Each row is a point. To make a cloud, some directions were put in groups of two or more. Within a group, all points are equally far from the middle, so they leave a hole (a ring in 2 directions, a hollow ball in 3). The other directions are filled evenly. Then the cloud was stretched, turned, moved and blurred a little. How many holes are there, and how many directions does each take, smallest first?

Cloud (13 x 2)
[[ 1.3 -0.1]
 [-1.1  2.6]
 [ 0.3 -2.5]
 [-1.1 -3.1]
 [ 3.8 -0.7]
 [-4.9 -2.3]
 [ 3.0 -2.2]
 [-0.7  1.0]
 [-6.3  0.9]
 [ 3.4 -3.8]
 [-3.2  0.4]
 [ 3.1 -2.2]
 [-4.6 -0.1]]
Holes: 0

Cloud (27 x 4)
[[ 1.7  2.2  2.6  4.9]
 [-0.2  5.5 -2.8  3.6]
 [-1.1  1.8  3.4 -3.1]
 [-3.4  4.3  3.0  2.7]
 [ 0.2 -3.2 -2.8  1.5]
 [-1.6 -2.3  1.6  3.6]
 [ 0.8 -2.5 -3.2 -0.3]
 [-2.7 -2.4  2.5 -0.6]
 [-2.3 -0.4  2.5  4.0]
 [ 0.4 -2.8  3.8 -2.2]
 [-2.9 -0.4  1.1 -2.5]
 [ 5.3 -0.3 -3.0  3.8]
 [ 2.0  4.3 -3.7  3.1]
 [-1.4  3.7 -3.1  0.5]
 [ 4.6  2.9  0.0  2.6]
 [ 0.5  4.7  2.4 -0.6]
 [ 5.3  0.5 -0.9  4.4]
 [-3.2  0.4  3.8  1.9]
 [ 3.5 -1.7 -2.6 -1.1]
 [-1.6  3.5 -3.8  2.5]
 [-3.3 -0.8 -0.3 -0.6]
 [-3.1 -0.6  0.4 -1.7]
 [ 4.3 -1.2 -2.7 -0.5]
 [-0.9  4.3 -3.6  2.2]
 [-4.2  0.3  2.6  0.2]
 [ 4.0  0.8  1.5  4.5]
 [-2.3 -0.4 -1.2  5.0]]
Holes: 1 (4)
